Rows are points. Before rounding, the points of a table are all equally far from one centre. They may lie mostly on one side of it. Where is the centre, to within rounding?
In the rows, 128 means zero.

Points (10 x 3)
[[110 148 105]
 [104 150 184]
 [161  75 122]
 [101 162 165]
 [ 83 136 147]
 [119 159 108]
 [103 168 148]
 [137 160 103]
 [114 163 115]
 [ 84 127 134]]
Centre: [140 123 147]

Points (11 x 8)
[[130 135 118 122  90  77  75 111]
 [125  70 105 163  96 115 123 136]
 [122 130 138 125 148 159 125 164]
 [116 145 124 153  65 104 135 141]
 [108 109 107 140  74 132 111  95]
 [120 112 101 135  81 146 158 140]
 [167 177 114  83 139 125 149  84]
 [144 144 158 108  81 107 110  84]
 [137 166 105  78 130 125 112  81]
 [118 135 155 141  86 134 169 113]
 [176 155  64 169 118 152 117  87]]
Centre: [154 132 115 141 130 113 129 113]

Points (17 x 11)
[[150 104  67 149 155  91 138 158 109 116 175]
 [ 99 135 110 144 148  95 177 138 118 140 182]
 [ 93  74 115 154 132 151 135 165 150 126 145]
 [130  76  59 121 154  85 121 121 156 143 157]
 [100  96 137 134 176  90 127 129 174 125 149]
 [127  98  74  95 110 144 131 137 142 153 138]
 [114  85  75 139 154 117 179 128 138 175 113]
 [158 133 125 153 204 113 130 137 126 136 114]
 [111 100  98 159 103 124 137 148 128 162 190]
 [138  89 113 141 110 111 130 126 132 197 170]
 [196 129 107 132 159 152 135 115 164 143 169]
 [143 173  96 146 132 125 152 131 138 163 137]
 [124  56  80 153 142 143 115 141 104 139 180]
 [142 139 108 153 178 113 124 167 123 166 128]
 [159 112 103 112 180 140 149 149 103 155 111]
 [128 114 101 118 153 138 120 130 149 158  84]
 [113  71 122 130 134  85 126 146 112 167 150]]
Centre: [135 104 107 145 151 128 140 116 132 136 149]

Points (19 x 14)
[[159 143 168 152  90  94 160 113 138  91  67 104 120 151]
 [142 102 145 163 130 104 127 128 109 100 135  68 139 124]
 [110 120 120  77 101 137 106 125 137 118  75 108 118 138]
 [171 153 129 109  84 135 114 122 137  74 137 126 136 140]
 [129 120 140 143 121 119 122 116 177 123  94  57 142 160]
 [150 116 165  84 130  92 112  84 111 119 124  76 107 115]
 [121 170 149 128 109  58 162 117 161 115  84  91 170 134]
 [131 188 152 105 108  94 103 103 171 114 141 121 151 137]
 [126 165 163 112  70 120 117 157 138  98  76  83 150 103]
 [118 125 118 156  97 112 123  95 111 120 103 111 155  85]
 [148 154 184 144  78 101 114 100 106 106  87  94 126 114]
 [114 163 162 160  98  90 160 123 137 100  84 129 163 133]
 [146 165 141 119  95  74 105 108 197 115 101  95 144 138]
 [142 176 132  77  73  87 135 155 133 132 135  96 116 133]
 [138 160 152 108 135 155 136 125 183 145 113  71 113 136]
 [159 157 105 153 105  93 142 135 116  92 102  81 136  84]
 [145 142 164  93 114 135 169 149 160  97 151  82 167  99]
 [150 183 158 136 152 128 107 128 158  99  81  83 129 122]
 [132 150 103 126 169 107 152 117 138 115 120  71 118 141]]
Centre: [144 137 147 114 116 107 139 127 141 122 109 106 135 119]

Points (30 x 24)
[[127  98 124 137 191 148 157 105 101 154 164 142  87 114  78 137  93 150
  120 124 107 170 111 110]
 [103  85 157 144 156 113 156  87 150 109 138 158  85 116  85 138 113  91
  144 138 159 172 102 105]
 [129 138 138 128 140 134 154 109 136 120 116 115  64  74 108 112 141 147
  117 128  85 153  99 106]
 [ 85 131 156 153 142 165 149 143 142  85 173 114 104 110  78 163  99 163
  147 115 140 158 133 117]
 [140 138 154 163 140 186 109 108 132 106 154  98  69 119 102 151 146 135
  129 166 127 137 115  92]
 [140 127 193 112 136 132 119  91 127 103 148 144  75 110 143 174 130 164
  124 145 166 119 127  95]
 [110 121 142  85 125 137 119 116 145  83 130  85  86  91 107 135 148 151
  175 109 118 144 125 113]
 [115 115 145 164 155 133 125  99 153 120 186  76 111 119 116 121 135 132
  150 161 156 161  69 106]
 [136 132 137 167 150 137 142 120 138 116 125 114  92 111  76 155 170 152
  171 106 107 142 153 106]
 [139  74 161 132 159  92 100  90 141 166 155 101 125  90  69 140 137 135
  167 125 136 162 101 148]
 [130 100 128 149 138 165 105 129 156 113 143 128 143  50  89 166 161 120
  141 104 117 150 116  88]
 [108  88 122 120  97 152 135  85 143 128 164 102  83  83  89 154  94 141
  134 107 169 117 129  74]
 [115 102 171 135 115 126 141  94 161  83 127  87 101  83 109 104 115 162
  140 144 131 162 139 118]
 [158 112 153 120 104 159  75 105 141 115 170 122 110  90  88 167 129 161
  159 149 158 134 135  92]
 [110 145 124 153 151 149 120 119 151 149 151 126  65  90 157 125 122 126
  123 154 155 137  92  94]
 [123 126 168 129 135 191 130  79 117 113 173 105 114 107  51 156 162 139
  153  93 168 173 135  93]
 [122 159 170 102 116 150 109  89 129 136 159 146  87  55  83 133 105 137
  142 137 140 200 138 131]
 [115 109 147 141 142 200 112  92 134 123 142 130 109  66 108 138 177 109
  159 133 120 142 117 126]
 [126 113  89 140 147 159 103 105 160  91 161  96 136  74  90 161 125 128
  104 120 110 169 114 103]
 [126 129 159  93 130 130 117 100 125  73 172 105  96  86  52 139  99 132
   96 142 129 157 128 104]
 [143  97 148 136 135 126 121 116 133 132 184 158  79  74  99 184 138 102
  118 150 135 122 138 110]
 [112 113 152 119 127 158 106  82 106 133 127  73 103  44 117 174 124 120
  166 151 148 128 126 126]
 [115 132 151 111 168 122 126 102 101 132 145  98  65 102  96 182 109 141
  155  93  90 154 104  83]
 [111  94 143 121 163 113 103 127 121 110 167 118  78 128  81 182 111 165
  160 138 166 163 119 102]
 [123 107 157 157 203 169 149  61 158 127 172 123 107  85  98 163 152 130
  142 122 175 124 112 121]
 [142 143 163 162 126 170 131  84 136 118 148  87 136 107  79 150 172 137
  153 130  93 160 135 100]
 [ 95  77 138 157 157 140 137 119 161 152 140 121  80 105  73 133 144 153
  167 129 136 164 137 124]
 [ 98  82 141 115 130 163 126  90 176 119 144 141  97  71 101 159 139 170
   93 104 143 171 131  97]
 [149  98 161 102 137 151 105 100 143 115 163 127  91  80  76 115 127 149
  129 120 100 124 110  67]
 [137 135 110 150  83 133 116 104 105  99 151 105 159 100  81 138 120 142
  129  86 150 149 140 107]]
Centre: [129 126 152 126 147 138 128 101 132 135 144 112 117 100 104 147 122 129
 126 114 148 152 120 113]

Points (29 x 24)
[[ 93 111 108 161 131 141  54 140 116 130 145  96 109 133  76 116 123 151
  142 157 130 185  94 132]
 [117 112 110 158 128 166  52 112 146 162 185 110 158  97  87 125 113 139
  122 159 145 157 112 135]
 [132 121  97 130 114 144  63 116 133 170 177 108 131 113  71 151 113 153
  137 123 138 136 122 142]
 [128 108  95 133  92 155  47 134  91 136 133 110 137 106 108 117 141 114
  107 137 117 151  82 105]
 [138 135  86 168 107 151  70 115 142 173 160 105 154  97  82 116 129 154
  138 124 100 143 148 124]
 [125 115  89 155  92 151  53 115 135 176 163 118 138  79 126 121 137 132
  102 133 109 185 121 117]
 [124 100  82 185 119 177  76 124 136 176 153 111 122 117  53 102 130 124
  126 120 125 145 142 112]
 [148 107  88 121 114 137  77  92 126 137 181 106 144 103  78 141 125 150
  129 143 121 129 158 137]
 [106 111  96 141 148 120  33 119 113 141 147 122 144  88 107 116 142 141
  125 145 151 165 132 127]
 [140 104 107 153 131 157  49 112 112 169 173 133 128  90  67 101 120 136
  132 134 133 143 118 138]
 [134 113 123 176 108 176  72 118 119 166 148 116 123  86 101 103 116 150
  110 179 116 180 129 150]
 [160 119 116 166 103 174  95 117 118 194 133 118 145  88 110 123 134 125
  127 154 133 156 102  98]
 [101 135 103 139 123 152  86 103 131 144 174 167 130 108  74 113 100 100
   96 110 137 150 120 118]
 [135 125 103 141 131 162  90 101 112 192 186 109 141 118  67 112 115 147
  105 136 103 149 125 128]
 [135 125 120 159 130 157  78 142 122 167 164  92 109  99  93 137 139 160
  141 112 151 172 137 158]
 [ 95 121  72 150 140 149  60 111 114 163 178  82 126 125 116  79 144 152
  137 153 113 183 145 118]
 [118 157 100 155 142 145  78 106 123 169 190 124 140  84  90 110 146  97
  137 160 114 130 122 125]
 [ 73  91 101 139 132 156  95  92  95 147 157 108 107  75  87 126 144 135
  110 177  98 140 132  96]
 [121 148 101 128 155 124  70 131 132 152 167 119 129  93 115 132 136 159
  122 158 169 167 139 124]
 [136  96 112 140 137 172  75 141 147 145 170  86 135  76  89 119 152 159
  149 137 136 182 144 119]
 [129 126  79 195 129 165  96 132 136 169 161 121 135 103 112 119 109 129
  133 160 136 200 138 117]
 [167  93 133 141 113 144  62  99 139 181 150  99 117 114 117 145 117 124
  134 134 140 133 154  95]
 [120 126 106 160 117 188  60  98 100 176 167 104 141 109  82 105 142 157
  148 152 134 154 140 130]
 [133 122  80 115 134 153  38 108 126 151 160 124 131 120  83 144 118 127
  147 139 103 170 111 138]
 [177 138 116 130 134 155  65 138 118 159 150 104 138 102 119 109 131 101
  154 145 131 168 138  85]
 [143 161  96 134 125 158  63 139 126 140 143 109 117  92  95 101  88 114
  124 166 129 158 161 120]
 [155  95 140 152 128 142  59 107 146 181 157 126  83  98 100 133 112 128
  148 146 112 166 143 100]
 [126 103  84 125 134 132  76 106 109 191 170 121 148  93 106 129 146 134
  146 173 117 171 132  98]
 [140 138  83 145 129 158  96 108 130 145 177 110 152 105  69 125 140 101
  148 163 118 170 100 143]]
Centre: [111 111 113 136 126 156 102 118 133 143 146 116 117 121 119 112 132 123
 132 140 121 148 131 121]

Points (31 x 24)
[[143 139 110 155  65 163 123 124 131  71 121 108 173 166 150 134 160  68
  133 127  84 141 135 110]
 [ 87 130  89 106  86 133 154 143 105  54 129 104 151 127  84 113 105 115
  169 117 112 155 139  93]
 [ 87 131 113  89  97 143 120 120 120  65 145 104 159 153 158 123 132 106
  167 113  75 149  86 170]
 [167 136 109 146 106 162 150 164 105 106 145 121 161 152 133 121 135  95
   87 109 142 119 109 101]
 [135 166 122  98  85 154 117 140 130  70 137 123 152 165 119 134 144  82
  165 113 103 149  47 112]
 [120 123  75 109 114 190 156 137 143 101 103 115 142 163 172  99 139  81
  118  93 117 172 155 123]
 [122 178 104 143 141 140 148 114 109  81 108 118 123 170 182 114 119 109
  142  69 131 121 109 132]
 [ 90 136 117 125 139 148 122 102 126 105 120 148 160 121 151 143 124  79
  178  84 119 141 104  95]
 [119 131  81 158 122 156 158 109 120  84 140 123 176 151 150 124 134  69
  147  75 132 156 150 100]
 [110 155 112 105 121 123 132 127 114  60 165  66  91 153 130 130 136 123
  134  70 117 160 109 105]
 [108 142 106 103  93 120 155 117 134  53  94 160 164 137 143 145 140 132
  123  93 116 175 127  97]
 [113 149  99 127 112 118 122 125 107 120 102 116 165 107 155 101 148 111
  168  77 137 146  91 133]
 [116 151 155 133 102 131 124 160  82  62 109  91 134 118 153 139 120  96
  139 116 102 122 118 125]
 [111 163  87 105 159 159 113 142  92  77 142  86 132 150 110 100 151  80
  161 104 121 147  89 117]
 [142 145 120 119  98 124 169 165 118  58 119 104 173 134 106 103 124 103
  131  81  96 133 107  86]
 [130 101  69 129  99 156 157 148 163 103 123 131 137 117 162 130 146  99
  166 106 108 102 111 115]
 [130 111  76 127 123 161 147 192 129 112 134 115 167 120 152  94 107 117
  162 105 159 145 112 146]
 [148 130 137 111 117 188 145 138 164  66 150  94 162 175 142  99 141  95
  128  80 124 157 107 138]
 [136 142 116 118  79 139 141 156 122  61 155  89 133  95 131  91 135  87
  158  94 104 113 122 114]
 [118 149 107 139 109 164 165 133  87 106 162 102 177 155 160 140 140  86
  167  75 114 146 120  85]
 [117 166 127  91  87 186 109 139 146  94 123 109 146 118 110 131 112  94
  192 106  80 153  95 100]
 [122 174 117  99 123 126 140 162 153  82 138 102 184 100 110 135 120  91
  126 106 143 132 146 108]
 [108 130  99  95 107 167 111 137 119  63 115  80 148 149 144 140 146 102
  129  76 141 133 120  86]
 [131 136 106 123 119 122 161 136  91  86 115 140 168 141 138 115 140  62
  120  96  84 168 104  91]
 [130 105 126 109 127 163 154 145 158  92 120 124 161 114 137 160 110  79
  157  92  93 135 119  97]
 [155 152 123 125 139 154 136 118 141  97 111  87 155 177 158 119  86  79
  151 111 135 123 127  97]
 [109 142  74 110  82 143 113 150 147  76 108  98 138 176 181  95 115  96
  157 110 120 127  87  91]
 [126 119 101 100 146 140 149 120 157  47 135 124 147 145 136  92 150 105
  125  99  87 205 144 130]
 [121 140 114  90 109 138 119 107 112 118 153 125 187 181 144  98 133 104
  169  96 148 154 104  78]
 [104 154 142 106  79 142 104 146 120  71 131  74 180 159 125  98 106 125
  146 115 132 116 120 103]
 [162 160 110  98 102 137 119 142 154  47 126 125 166 125 151 142 147 120
  194  86 124 122 108 117]]
Centre: [124 151 107 124 113 141 125 152 133 100 141 129 137 156 135 121 130 121
 150 115 107 156 132 120]

Points (31 x 24)
[[106 145 113 192 141 160 104 101 146  82 145 170 122 147 102 125 117 165
   82 133 105 140 166 146]
 [ 82 135 119 175 132 183 112 132 158  77 133 150 116 121 152  95 124 125
  158 136 107 127 100 150]
 [118 106 114 206 173 163 106  95 134  82 129 135 153 145 126 103 105 133
  139 152 105 123 101 142]
 [103 144  97 182 121 166 131 123 146  78 145 176 110 117 141 129 149 133
  145  87 122 139 135 144]
 [121 154 114 188 141 179 135 132 142 146 186 166 149 130  82 147 135 139
  107 147 115 124 143 134]
 [ 89 171 128 183 112 171 130  90 156 100 149 166 107 118 135 121  98 123
  141  93 134 163  92 115]
 [ 85 137 128 215 160 170 156 125 135 104 166 141 101 119 120 140 139 151
  142 125  90 111 142 166]
 [ 78 140 124 178 140 163 111 100 161  79 140 167 159 129 117  87 121 132
  101 116 109 129 137 140]
 [ 83 155 109 180 141 145 129 134 168  91 168 169 161 147 104 152 108 109
  159 136 108 110 108 157]
 [ 88 146 103 196  96 127 101 116 152  95 178 169 102 140 102 140 135 154
   97 113 122 138 122 154]
 [118 134 100 182 154 183 144 134 170  71 140 139 132 134 136  75 110 134
  116 138  98 139 124 129]
 [114 134 142 185 102 144 127 141 133  72 183 182 135 140 127 121 126 173
  130 104 125 135 125 188]
 [131 155  85 178 169 135 131 143 146 128 144 162 164  98 128 145 139 140
  146 138 123 129 133 149]
 [116 125 125 197 125 170 147 152 150  79 168 142 169 109 120 134 123 126
  153 148  87 112 136 108]
 [100 130 129 178 158 144  82 126 144  71 128 186 126 133 126 105 114 123
  150  99 143 146 125 115]
 [150 133  87 193 139 139 169 112 135 107 150 131 120 100 140 100 129 131
  104 128 108  89 145 145]
 [112 129 128 196 155 133 139  65 160  63 190 168 130 148 107 153 131 135
  136 138 129 139  95 143]
 [113 152 123 209 129 193 111 106 119  87 164 171 144 126 127 101 115 161
  108 133 144 124 142 155]
 [ 94 109 141 212 137 148  83 116 139 113 160 161 141 144  91 118  91 154
  128 124 101 128 150 145]
 [ 98 159 106 188 135 155 133 137 146 118 133 146  97 131  95 119 151 166
  115 122 113  98 114 160]
 [120 147 112 198 117 155 156 136 153 114 143 171 143 126 142  90 102 152
  155 120  98 138 129 165]
 [129 125 127 197 148 137 112 141 147  98 164 179 130 131 115  94 110 154
  145 129 100  99 152 168]
 [113 151 132 181 148 132 153  83 148  80 121 167 118 199 124 121 112 116
   97 106 137 145  86 159]
 [108 123 127 143  85 166 142 105 144  96 156 149 136  97 129 101 103 166
  128 126  94 135 130 127]
 [ 86 142 117 197 140 169 100 109 130 125 200 134 130 119 128 100 154 113
  119 143 119 151 113 108]
 [136 158 125 207 129 129 157 102 130  62 178 160 101 124 115 108 127 130
  168 163 115 150 105 130]
 [101 163 126 223 147 155 149 126 179  74 161 148 129 141 108  95 101 142
  121 174 145 101 119 138]
 [118 146 114 225 168 160 100 120 119  97 143 135 143 145 106 104 109 148
  137 144 110 109 142 106]
 [ 91 136 112 209 164 145 150 134 155 109 181 145 133 112 152  93  87 154
   82 118 105 129 108 128]
 [105 126 141 179 152 168  91  95 188  69 148 139 128 154  93 154 108 142
  139 125 152 155 104 160]
 [ 79 151 113 195 147 124 133 137 133  68 170 175 152 156  84 128 132 124
  129 113 119 128 119 165]]
Centre: [120 137 149 171 136 132 135 128 135 103 154 127 122 137 133 137 108 121
 115 138 139 138 125 138]

Points (31 x 24)
[[157  97  85 174 141 115 110 140  71 121 140 138 135  83 127  76 130 125
  159 135  56 103 127 130]
 [149  82 124 140 159 145 110 119  99 156 115 114 132 125 138 117 122 128
  117 116  92  44 162 170]
 [109 125 118 159 131 131 128 122  63 148 131 136 145 106 105  82  93 101
  151 151 122 117 156 164]
 [129 130 140 122 148 134 106 122  76 147 150 149 128  74  93  96  51 128
  152 141 101  81 150 169]
 [102  69 104 116 117 119 104 117 100 109 144 127 116  86 143  85 113 120
  190 159 115  93 148 132]
 [112 114 125 113 152 148 117 137  69 140 116 109 186  65 115 101 126 121
  150 152 110  94 134 164]
 [114 106 136 114 156 130 118 151  91 171 131 167 158  88  89  97 103 130
  168 153 134  87 133 172]
 [134 108 154 101 137 119 118  96 111 158 151 122 166  59 101 105  80 104
  166 121 104  75 156 144]
 [168  91 110 106 164 152 113 130  78 128 109 120 161 100  97 108  97 120
  186 142 119  93 153 168]
 [101 102 139 116 145 122 135 161  77 123 153 119 112  73 119  87  95  92
  186 141 108 112 119 143]
 [117  85 124 122 148 148 121 117  94 126 133  92 119 121  76  98 114 102
  160 141 117  86 135 157]
 [105 111 116 120 165 132  89 127  92 159 112 138 147 111  99  80  73 112
  117 141  87 108 131 174]
 [109 107 124 160 176 110 100 125  73 129 147 131 155  64 118 111 117 105
  161 142 117  92 169 166]
 [132  97 113 102 135 136 112 115  92 150 111 101 179  84 119  87  99  73
  154 155 120  64 133 150]
 [122  88 125 120 216 138 103 138  87 148 147 121 133 105 140 132 105 111
  167 167 112 111  98 148]
 [111 107 114 137 188 122 109 127  98 146 145 121 145 113 103  92 114 120
  182 146 104 109 115 181]
 [136  97 120 118 174 131 110 148  71 149 164 110  98  73 108 103  98  82
  141 125 109  72 142 159]
 [141  74 129 122 140 111 131 171  98 165 129 127 148  94  84  97  80 137
  101 182 106  71 126 133]
 [119 100 119 132 157 151  89 109 133 134 144 132 134 103 104  97 103  81
  182 140 102 114 180 154]
 [125 104 104 148 180 120  96 138  65 148 138 151 149 114 127  88 125 106
  193 161  88 117 139 148]
 [130 124 113 117 116 118 106 116  74 148  88 126 141 106 133 112  95 110
  172 138 111 121 174 158]
 [134 107 116 126 162 168 126 112  76 125 140 142 134 107 145  66  94 120
  147 166 112  79 165 170]
 [133  72 131 120 160 139 117 115  81 158 128 119 131  98 103  80 109 121
  147 142 100  81 190 154]
 [120  90 166 117 147 130 113 143  69 161 149 119 136 105 129  99 125 127
  143 142  99 124 101 160]
 [127 108 130 141 142 134 108 153  64 137 142 109 138  84 104 103 103 101
  161 145  87 110 170 178]
 [150 114 108 166 143 147 119 160  71 181 123 148 129  71 124 113 118 118
  142 134 113  94 152 172]
 [118  89 119 122 118 140 104 155  93 143  91 144 152 104  88 125 113 101
  147 152 109 117 147 171]
 [127 109 150 100 144 122 144  95  72 159 127 125 151 104 104 100 106 129
  146 163 115 104 167 147]
 [114 116 145 154 182 143 102 136  98 166 151 117 142  74 122 111 110  89
  165 156 103 118 151 162]
 [124  76 132 128 152 124 113 101  87 160 112 114 182 116  93 105  97 101
  188 130 105  85 122 133]
 [146 106 115 139 146 160 101 137  70 142 132 156 125  96  90  99 101  82
  145 141 149  76 170 149]]
Centre: [139 113 115 127 149 127 115 144 112 133 139 137 146 107 132 116  97 120
 141 134 105  89 136 112]

Points (31 x 24)
[[110 110 118 145  92  99  56 125 167 100 114 118 123 113  96  90 116 140
   83 115 137 134 143 120]
 [107 128  97 137 101  99  68  94 145 108 133 102 154 139  97 112  98 158
  108 131 182 147 143 102]
 [112 121 112 130  87 124  62 151 134  89 146  98 114 160 120 100 117 137
  125  92 124 176 136  95]
 [ 90 107 100 109  69 113  73  81 165  99 137 143 118  98  96 113 121 155
  142 112 156 163 132 159]
 [100 131 114 130 101 137  39  99 173  82 138 112 102 130 122  89 138 148
  126  86 145 148 142 103]
 [110  91 102 107  89 146  67  87 148  70 109 119 110 142 120  93  91 148
   94 119 153 136 139 142]
 [ 93 120  93 121  98  96  78  92 125  74 114 108  95 137 117 121 110 123
   89  84 144 156 119 148]
 [107 100  45 167 119 120  77 102 156 100 121 126 111 146 117 112  92 122
  100 109 163 139 109 121]
 [117 101 139 130  86  93  78 129 160  83  90 106 114 130 150  97 117 124
  126  94 136 125 145 126]
 [116 122  70 152 126 145  85 113 127  89 102 121 103 159 144 104 102 169
  126 104 154  82 115 128]
 [ 98  71 100 136 113 128  69 137 118  75 126  93 119 168 105 112 119 175
  119 124 141 116 132  98]
 [119  74 100 143  86 135 114 120 133 106 116 125 145 159 138  89 129 130
   81 120 123 134 122 114]
 [128  94 141 157 111  95 121 103 140  91 122 130 102 115 114  76 117 135
  100 101 139 153 101 147]
 [ 85  83 105 137 117 133  88 121 133  87  85 125 129 183  90 100  92 170
  121 123 141 157 108 135]
 [151  93 103 120 107 134  75 126 104  74 101  94 119 138 103  99  96 150
  119 125 136 157  92 136]
 [131 126 104 131  71 150  82  99 141  94 100 124 100 138 107  84 100 126
  105 117 105 151 136 107]
 [103 129 124 131  85 116 101  88 156 116 122  87 109 136 113 110 104 163
  101  78  98 121 150 122]
 [113 107 108 113 109  99  61 110 138  65 122  99 157 137  97  89 113 186
  103  92 135 147 157 126]
 [126  74  95  94  92 113  63 125 142  83 103  84 118 105 114  76 133 160
  102 106 152 152 131 137]
 [141 138 116 115  99 131  42 117 168 101 110 144 134 129 123  85 101 149
  135 112 136 152 139 155]
 [104 116 115  96  85 106  63  96 148  99 108  72  90 124 123  88 112 149
  113  94 159 139 137 112]
 [149 130 147 128 123 134  80 103 117  84 121 113 126 116 104 118 131 165
   89 120 119 143 141 127]
 [ 90  83 116 143 144 120  78 135 161 101  93 102  94 142 112 113  79 159
  124  97  93 156 109 135]
 [122 114 101 132 115  77  81  82 165  76 104 119 115 139  83 130 113 127
   89 124 143 146 128 129]
 [ 97  99 122  90 110 117  74 105 159  74 138 151  75 118 136  87  93 127
  103  99 129 121 115 107]
 [ 77 102 107 147  95 113  95  92 156  59  89  97 111 143 113  90 145 147
  136 103 163 141 102 129]
 [106 103  72 123  83 108  99 148 163  78 119 107 106 130 125  67 102 170
   93  82 158 135 122  94]
 [130  95 113 152 105 118  69  64 139  88 124 145 111 130 124 110 105 159
  116 120 152 157 114  97]
 [ 98 104 111 143 101 110 120  96 109  70 109 132  65 125 102 106 106 149
  141 111 173 146 124 148]
 [ 97 103  63 130 135 132  79  98 158  86 132  91 121 125 117  62  95 173
  107 135 181 128 122 125]
 [ 80  86  99 116 104 137  94  81 160  41 129 131 114 127 108  72  90 156
  122 100 120 163 126 130]]
Centre: [109 112  90 107 132 122 113 120 146 104 122 125 123 124 111 106 121 147
 140 106 135 138 128 117]

Points (30 x 24)
[[111  86 130 105 128 128  90  88 143 134 131  99  87  74 134  97 113 118
  106  70 138 164 122 116]
 [ 90  99 146 126 132 150  98  80 138 147 137  99  93  67 120  82 112  99
   89 100 134 135 111 149]
 [103 101 141 155 124 121  96  65 137 130 111 107  96  69 103  91 109  87
   99 114 148 144 100 142]
 [ 83  74  97 127 125 115  92  56 143 146 140 116  80  70 115  98 104 122
  103 101 129 127 109 141]
 [ 81  85 141 141 157 132 106  90 144 161 122 119  99  69  95 110 123  96
  111  91 154 115 113 128]
 [113  79 130 126 156 131 122  68 149 162 165  94 104  77 131 110 113 117
   92 100 141 142 114 122]
 [ 95  81 116 132 138 124  99  49 164 154 140 117  93  64 150 107 119 114
  112  96 124 141 100 136]
 [ 62  97 119 149 135 128  94  89 142 143 123 113  91  76 108  82  94 129
   93 118 150 120 118 128]
 [107 102 123 116 134 103 133  87 151 161 133 122  72  56 109 103 110  85
   91  91 124 109 115 131]
 [108  95 112 135 146 126 105  53 143 137 140 112 108  82 116 113  98  91
   94 103 150 126  89 119]
 [ 95  96 101 122 134 135 105 103 170 149 131 117 105  65 126  93 130 105
   86  94 143 119  97 140]
 [ 99  93 125 124 159 121 116 100 160 136 162  89  80  74 132 108 122 101
  120  97 140 113 104 133]
 [ 79 109 132 120 143 134 110  78 140 133 134 105  81  64 127 111 110 111
   86  83 131 126 101 148]
 [106  92 121 108 126 146 106 109 155 150 141  96  88  93 107 104 114  92
   92  86 137 158 126 114]
 [ 72  85 135 143 146 139  92  86 146 143 132 113  68  71 120 109 117 120
  131  90 144 121 121 113]
 [100  74 127 125 120 100 103  69 153 123 167 126 109  82 104  98 122 111
  118 115 161 135  93 149]
 [ 79  83 130 119 126 135 112  88 152 136 149 119  91  78 112  88 104 101
   99  88 141 120 101 115]
 [ 95  90 125 126 139 133 123  58 136 147 163 138  78  93 107  96 110 110
   87 102 154 145 125 134]
 [130  93 113 150 138 144 103  86 158 129 148 129  94  71 107 111 106 111
  118  94 156 131  94 118]
 [104  91 110 153 147 128  80  69 149 146 143 126  89  69 120 111  94 112
  121  81 139 131 110 141]
 [103 108 112 145 129 121 111  79 113 144 118 103  90  59 104 110  96 103
  106  87  98 151 115 129]
 [ 90 100 115 111 131 127 115  68 168 156 158  96  86  70 113 139 122 116
  119  84 137 105 111 128]
 [ 83  91 152 113 139 126 102  91 134 157 147 112  94  80 130  83 116  94
  103  81 128 110 120 121]
 [ 82  90 104 114 133 112  89  99 158 143 131 104 103  72 113  85  92 118
   90  96 131 120 111 155]
 [ 81  97 121 117 137 102 112  61 147 116 147  98  97  61 115  88  98  95
  114  97 138 123 114 146]
 [115 126  90 128 154 131 108  78 156 136 143 107 105  84 111 112 130 119
   95 119 121 106  95 110]
 [ 86 100 112 133 111 121 102  81 137 130 135 130  89  66 103  87  90  98
   85  97 135 116 101 140]
 [ 84  93 112 124 130 128 107  87 179 139 116 116  92  66 119  99 107 111
   73  92 142 104 117 138]
 [114  83 116 119 157 136  91  78 140 144 152 116  89  56 123 106  79 117
   94  92 115 129 131 134]
 [123 108 149 104 135 109 109  78 184 140 147 105 119  88  97  95 111  97
  106  97 132 125 107 131]]
Centre: [111 104 126 123 117 118 115  93 139 136 124 126 113  88 132 126 115 116
 121 128 133 126 146 135]
